Every row gives one point. The last column is the point's height on a tilted bowl or saddle (a function of degree 2), plus a little noise. Count its main directions that bend up, bend down and stay straight.
(in the rows, 128 means zero)

Points (17 x 4)
[[197 127 115 145]
 [129 174 127 136]
 [ 95 188  95 162]
 [114 103 185 109]
 [150 191 106 143]
 [118 126 121 130]
 [129 162 108 136]
 [135  97  95 146]
 [249 166  51 249]
 [153 115  95 138]
 [154  80 139 108]
 [ 89 116 189 131]
 [ 95 109 104 157]
 [170 131  93 144]
 [ 58 139 122 184]
 [ 59 194 156 196]
 [123 118 116 130]]
Directions: 2 up, 0 down, 1 straight

Points (18 x 4)
[[105 200 196 102]
 [ 81 108 197 102]
 [192 114  85 185]
 [146  66 122 192]
 [110 177 184 111]
 [151 109 165 148]
 [201 166  96 185]
 [ 87  82 203 101]
 [160 145 173 135]
 [161 102 135 174]
 [173  76 140 202]
 [ 58 183 159 171]
 [147 111  88 154]
 [133  80 140 168]
 [134 149 160 132]
 [165 133 116 165]
 [147 151  87 145]
 [119  92 113 163]]
Directions: 2 up, 1 down, 0 straight

Points (25 x 5)
[[108  86  68 128 132]
 [164 139 188 159 115]
 [119  92 197  67 101]
 [178 186 123 175 144]
 [120  87 165 159 197]
 [143 101 111 134 163]
 [137 127 166 242 102]
 [152 106  83 161 145]
 [140 108 146 110 151]
 [ 74 109 136 157 165]
 [118 135  64  73  61]
 [133  94  93 170 170]
 [135 125 140 121 152]
 [ 69 132  64 124  83]
 [133 130  97 140 148]
 [ 84 160 135 108 140]
 [ 89  83  81 118 135]
 [156  89 102 125 155]
 [210 115  83 110  68]
 [128 158 153  56  92]
 [124 133  85 139 139]
 [141 160 219 128  89]
 [121 171 129 101 148]
 [148 159  97  40  54]
 [199  10 197 114 208]]
Directions: 1 up, 3 down, 0 straight

Points (21 x 5)
[[186  78 102 105 174]
 [141 133 126 100 136]
 [158 131 167 115 138]
 [137 182 117 104 126]
 [180 165 196  96 171]
 [209  98 111 195 245]
 [135 104  83 114 154]
 [100  69 146 187 147]
 [172 130  91  76 187]
 [ 83 185 120 171 107]
 [131 118  97 156 146]
 [137 106 125 171 145]
 [ 64 154 145 165 141]
 [ 95 102  50 127 176]
 [114  75 145  85 106]
 [108  73 198 148 125]
 [ 76  47  72 176 176]
 [187 170 160 158 153]
 [147 153 107  56 178]
 [158 206 134 120 113]
 [144 116 101 170 156]]
Directions: 3 up, 1 down, 0 straight

Points (47 x 7)
[[130 144 153 103  85  86 138]
 [131 136 144 134  45 165 143]
 [101 151 124 134 121 122 124]
 [104  88 148 107 138 177 101]
 [183 143 135 169 140  81 102]
 [191 164 166 171 167 144  96]
 [ 65  78 101 195 120 113  92]
 [ 97 137 102 117 190 178  67]
 [205 128  80 135 178 117  67]
 [124 198 103 100 199 182  49]
 [119  94 150 136 100 117 135]
 [120 190 139  96 148 159 100]
 [133 174 106  51 107  92  97]
 [161 127 129  46  95 158 103]
 [139 174  90  59 145 129  79]
 [111 135  94 144 204 134  62]
 [159 208 146 121 132 110 112]
 [ 92 230  88 101  72 152  96]
 [172 121 160  86 159 169 100]
 [111 161 148 146 158  66  93]
 [144  97 133  96 129  81 116]
 [170 180  82 129 145 154  98]
 [133 135 103 181 113 145 124]
 [163 106 189 144 114 113 127]
 [110 213 166 176  95  89 104]
 [126 121 168 193 105 116 119]
 [194 106 155 107 112 140 126]
 [139 181 150 123 131  72 112]
 [132 130 156 152 226  66  40]
 [131 100 207 136 229 181  34]
 [207 138 118 134 135 121 112]
 [142 212 155 114 114 169 115]
 [ 84 124 108 103  67 176 118]
 [188 156  82 163  42  24  80]
 [ 76  72 202  99 179 169  54]
 [119 121  98 111 154  90  99]
 [120 111  63 171 163 132  81]
 [ 16 102  78 142 119 110  79]
 [104 152 124 138  71 144 140]
 [144  54 162 184 166  80  70]
 [164  95 139 107 124 134 124]
 [205 100  91 141 140  41  61]
 [103 142 100 172 106 116 123]
 [177 112 186 141 125  98 122]
 [ 42 130 121 148  93 151 108]
 [165  80 100 142 113 115 118]
 [209 123  37  87  58 133  78]]
Directions: 0 up, 6 down, 0 straight

Points (47 x 7)
[[109 168 123 151 146 108 113]
 [ 56 155 149  91 144 125 120]
 [128 156  97  66  80  93 156]
 [ 59 111  75  27  98 141 125]
 [168 117 127  83  58  73 171]
 [216  32  77 148 124 180 249]
 [128 155 180 116 102 120 138]
 [ 45 190  99 108  51 112 120]
 [157 117 101 163 160  38 110]
 [ 81 166 166 114 147 152 119]
 [108 115  85  54 165  94 158]
 [167 108  49 157 108 110 153]
 [119  77  77 136 128  98 130]
 [183  60 113 112 154 176 187]
 [165  72 133 144 133 148 166]
 [ 41 170  54 106 121 116  67]
 [112 128  93 100 150 172  92]
 [ 94 134 131 147 119 150 108]
 [140  94 159 122  98  72 133]
 [106 129 144 207 130 156 138]
 [ 66  34 194 192 154 112 203]
 [ 69 136 116 128  94 126 104]
 [ 87 105 172 240 221 169 195]
 [ 99  98  91 109 107  92 123]
 [104 166 155 130 141 120 121]
 [145 145 137 123 150 156 125]
 [112 123 147 103 178 128 130]
 [ 79 142 116 159  92 178  86]
 [103 129 108 110  72 111 127]
 [197 117 234 147 128 171 180]
 [171  94 132 129 120 244 136]
 [ 89 136 130 134 119 116 111]
 [157 139 116 145  80 126 149]
 [120 147 160 145 170 118 124]
 [143 133 118 158  88 161 135]
 [162 180 134 113  61 165 163]
 [193 187 142 186 166 135 165]
 [105 123  92 155 184  94 114]
 [141 147  98  99 109  35 126]
 [145  90 120 137 129 180 137]
 [ 90 151 186 207 123  40 119]
 [ 86 130  88 156 133  97  98]
 [149 132 168 204  93 181 180]
 [107  97 217 193  85 181 212]
 [ 70 105 162 152  99 146 138]
 [ 85 129 123 181 201 139 121]
 [137 118 133 134 103 143 135]]
Directions: 4 up, 1 down, 1 straight
